Rows are points. Any point is a mix of the corners, with weights that add up to 1. It lies inside the corners' shape when no weight is negative. Is each point inside? If not, which corners have a negative weight?
In the rows, 128 means zero.

Corners:
(1): [ 49 102 158]
(2): [127 103  80]
(3): [ 92 167  95]
(4): [173 146 133]
Points:
[132 123 101] => inside
[ 67 107 146] => inside
[ 95 106 115] => inside
[100 128 120] => inside
[ 66 108 150] => inside
[125 143 146] => outside (2)
[ 81 141 118] => inside
[128 131 138] => inside

Corners:
(1): [150 150  90  93 148  76 168 107]
(2): [123 153 143 149  80 126  75 110]
(3): [167  72 154  85 108 157 112 170]
(4): [116  95 130 182 125 166 139 126]
(5): [119 179 125 105 114  90 140 187]
(6): [132 102  27 136 118 105 181 189]
(7): [161 114 114 195  93 136 111 157]
(8): [104 111 105 137 195 138 128 179]
(9): [142  32 140 156 117  84 136  79]
Points:
[133 111 133 144 105 131 108 145] => outside (1)
[121 147 125 117 109 109 117 135] => outside (7)
[164  97 101  88 134 133 149 198] => outside (2, 4, 9)
[112 113 111 160 144 105 116 145] => outside (1, 3, 4)
[130 110 116 128 121 111 130 131] => outside (7)
[142 118 132 114 123  98 119 132] => outside (4, 6)

Corners:
(1): [146 188 179 171 129 158  85 168  96 126 132]
(2): [140  90 109 131  89 121 128 148  90 119 141]
(3): [145 147 138 188 131 181  91 141  86  57 135]
(4): [150 117 151 156  92 146  79  91  85 127 137]
(5): [ 73 107  97 126 167 101 168  79 168 146 132]
(6): [103 129 105  62 128 113 157  74 144 113 137]
(7): [116 101 137 109 129  55 132  85 167 114 152]
(8): [162  95 127 105  96 127 181  87 165 133 149]
(9): [ 73 170  99 177 117 143  67 142 169 107  81]
(10): [113 106 155 121  62 126 147 104 117 116 184]
(11): [ 95 121 128 137 140 166  57 149 152 118 136]
(12): [166 130 104 127  87 116 124 110 111 134 208]
Points:
[131 132 121 132 116 134 117 114 122 108 152] => inside
[128 125 122 125 114 107 145 114 130 111 152] => outside (4, 11)
[117 119 132 130 117 102 120 107 144 111 144] => inside
[133 160 144 164  85 178  46 162  75  92 142] => outside (5, 7, 8)

Corners:
(1): [103 150 107 106 124 111 107 116 164 108 121 168  96 133]
(2): [ 88 149 124 124  93  87 101  96 174 156 117  83  67 161]
(3): [115  90 153 166 127 222 211 159 114  99 189  99 174 119]
(4): [116 131  68 149 112 164 105 118 174 181  77 121 104 114]
(5): [130 128 139 124 137  98 171 144  95 165 134 173 128 184]
(6): [105 117 203  93  70 134 133  60 155 168 125 113 133 127]
(7): [ 47 169 143 143 132  94  87 131 142 135  96 119 147 156]
(8): [ 41 139 115 140 150 182 104 144 100 159 120 132 102 125]
(9): [131 105 141 115  98 106  85 157 111 107 135 134 117 140]
(10): [109 102 105 140 174 116 112  91 139 154 116 159 104 173]
(11): [134 131 112  99 172 131 109 141 155 166 146 141 133 146]
(12): [146 141 116 151 139 159 161 124  67  93 181  84 150  99]
(13): [163 159 156 213 137 249 133 178 109  81 203 133 151 108]
(14): [125 114 106 160  93 201 170 128  86 148 237 122 206 128]
(15): [ 89 122 149 136 142  75 127 108 166 163 150 126 109  94]
Points:
[ 87 123 119 130 137 128 135 129 119 142 148 127 127 145] => outside (4, 6, 13)
[103 125 147 139 136 154 143 132 108 128 159 129 144 131] => outside (2, 4)
[113 143 112 135 125 151 101 134 128 140 126 139 115 142] => outside (3, 15)
[ 92 141 136 143 130 123 116 126 139 138 133 122 128 137] => inside
[102 132 134 146 126 148 134 128 117 129 146 121 130 127] => outside (11)
[108 133 117 154 132 145 139 139 118 116 147 136 124 132] => outside (6, 11)
[112 131 104 181 170 205 154 158 103 138 167 135 162 126] => outside (1, 2, 6, 9)
[120 110 108 150 127 158 155 135 143 104 180 101 165 122] => outside (5, 6, 8, 13)

Corners:
(1): [ 87 171 164 149 105 173 123 107 138 132 153  85  97 166 145  91 127 178
 179  71]
(2): [128 159 106 145 166 161 129 154 171 142 118 133  91 127 137 130  65 130
 144 109]
(3): [136 164 124 114  86 134  96 141 119 158 169 172  79 156 171 117  91 136
 169 141]
(4): [ 85 111  84  92  64 165 103 107 179 146 159 103 105 203 105 100 113 137
 112  64]
(5): [111 115 142 166  95 131 142 144 135 124 155 149 163 126 117 169  77 196
 173 154]
(6): [163  78 146  67  76  66 154 170 147 153  97 153  73 119 127  89 131 107
 149 132]
(7): [168 167 157 170  96 129  86 155 103 108 104  73 150  67 178 114 155 106
  65 154]
(8): [114 145 129 155 112 163  92 155 123  97  97  96 118 103  74 133 137 106
 112 159]
(9): [ 96 141 128 114 184 111 149 170 167 100 159  75 165 129 157  77 131  89
 143  78]
(10): [ 80 100 111  52 123 141 104 139 187  99 129 157  71 167  50  87  97 197
  86  84]
(11): [104 104 157  73  86 186  83 108  84  81 147 103 117 149 162  92  93 132
 141 153]
(12): [137  96 144 175 120 124 132 152 183  75 106 161 117  97 135 170 172 157
  94 114]
(13): [ 83  98 145 175 171 137 115 174  99 106  73 169 116 158  92 172 142 148
 104 177]
(14): [191  84 108 142  91 118 116 120 185 100  59 143 110  95 170  99 194 118
 173 124]
(15): [151 132 155 132 131 105 112 179 203  91  86  95 132 150  71  89 128  95
 106 100]
(16): [165 115 108 103 161 157 100 135 136 145  92 104 120 101 141 176 145 182
 144 109]
(17): [183 170 137  96 159 176 146  91 125 113  64 165 151 111  94 174 133 158
  82 167]
(18): [139  89 136  67 172 117 126  95 108 142  91 110 167  90 166  95 133 103
 161  66]
(19): [ 89 167 149 118 117  68 154  87 142 104  74 123 118 104 155 152 141  99
 115 119]
(20): [114 140 198 146 177  78 172  97  86  80 129 167  88 119 124 149 104 107
 107 183]
(21): [148 101  98 116 139 101 148 170  97 113 136 129 115 131 126 149  77 192
 133 110]
Points:
[129 137 112 138 134 156 120 128 140 131 121 120 131 121 171 138 116 151
 145 102] => outside (6, 8, 10, 15, 20)
[128 124 127 114 121 135 119 145 129 126 129 130 111 143 125 108 106 137
 138 122] => outside (12, 16, 19)
[121 132 137 123 119 125 121 131 133 116 116 134 111 132 135 128 121 131
 131 129] => inside
[123 150 138 132 139 155 108 131 132 116 107 109 143 118 134 125 123 142
 138 127] => outside (4, 6, 12, 20, 21)
[140 125 134 122 119 130 121 134 142 116 115 120 120 116 136 124 127 139
 131 118] => outside (13)

Corners:
(1): [157 119 134 153 133 115 153 137 144 139 123  89 115 140 155 117 133 153
  75 129]
(2): [224 131 139 135 121 104  71 132 115 109 125 143  95 129 134 113 134 144
 108 134]
(3): [111 152 124 114 144 125 136 133 184 149 152 120 131 103 122 110 147 135
 135 137]
(4): [120 150 126 124 118 163 105 120 111  76 121 134 128  95  95 132 128 147
  99 131]
(5): [164 102 147 124 144 103  89 146 104 128  98 144 141  46 138 107 142 154
 117 112]
(6): [104 157 128 129  85 111 131 134 113 130  97 126 130 127  98 115 133 131
  58 136]
(7): [105 150 133 139 153 156 153 142 114 131 123 129 144 157 120 111 119 116
 144 151]
(8): [135 122 191 120 105 134 148 130 116 131 104 150 153 134 103 121 155 149
 108 117]
(9): [128 104 124 138 120 128 126 145 103 135 108 146 164 114 120 118 121 138
 151 108]
(10): [122 141 125 134 158 115 146 126 123 150 122 137 130 160 102 153 124 113
 133 130]
(11): [115 134 125  37 142 117 149 118 158 154 147   7 109 135 163 115 158 144
 123 119]
(12): [137  87 140 115 130  97  81 143 102 149 137 138 140  55 108 106 128 136
 129 138]
(13): [138 151 133 130 122 123 120 124 109 126 116 118  61 120 116 132 143 146
 131 142]
(14): [115 135 126 101 135 137 167 141 104 147 138 144 113 139 126 124 124 146
  87 147]
(15): [163 159 130 105 155 178 127 149 146 163 157 132 110 134 116 134  63 150
  91 128]
(16): [191 137 192 138 124 103 125 144 108 102 136 130 129 151 149 126  75 127
 148 140]
(17): [109 102 120  81 149 132 137 141 245 135 107  83 104 149 135 125 144 123
 107 169]
(18): [134 135 130 142 141 113 143 133 166  92 121 129 118 158 131  95 132  46
 124 114]
(19): [113 149 121 114 135 142 137 112 126 152 119 110 112 143 157 146 136  77
 129 139]
(20): [118 119 144 140 147  92 148  87 107 146  97 130 122 146 154  94 107 141
 139 127]
(21): [179 114 132 119 143  96 147 122 157 149 120 110 133 100 127 107 144 124
 136 139]
Points:
[121 134 138 118 130 115 132 122 139 127 120 111 127 136 126 118 141 104
 142 133] => outside (1, 5, 14, 15)
[105 154 122 103 130 137 160 114 167 139 121  97  95 169 127 133 145 124
  85 137] => outside (5, 7, 9, 12, 16, 21)
[144 128 135 116 146 119 124 129 139 132 131 115 115 121 134 118 125 122
 126 140] => outside (6, 8, 9)
[129 116 143 142 128 113 129 135 117 121 108 147 141 109 112 111 133 136
 128 128] => outside (2, 11, 15, 19)
[154 125 140 113 128 110 118 131 123 133 122 130 126 107 112 119 125 153
 118 131] => outside (1, 7, 18, 19)
[130 129 131 116 135 125 129 130 140 137 117 117 121 123 134 124 134 120
 117 136] => inside
[131 128 128 113 160 131 137 134 157 153 135 113 105 138 134 108 124 141
 106 127] => outside (4, 6, 9, 16, 19, 21)
[139 117 141 125 128 118 128 131 116 123 108 125 131 118 132 111 135 133
 120 131] => outside (3, 10, 15)
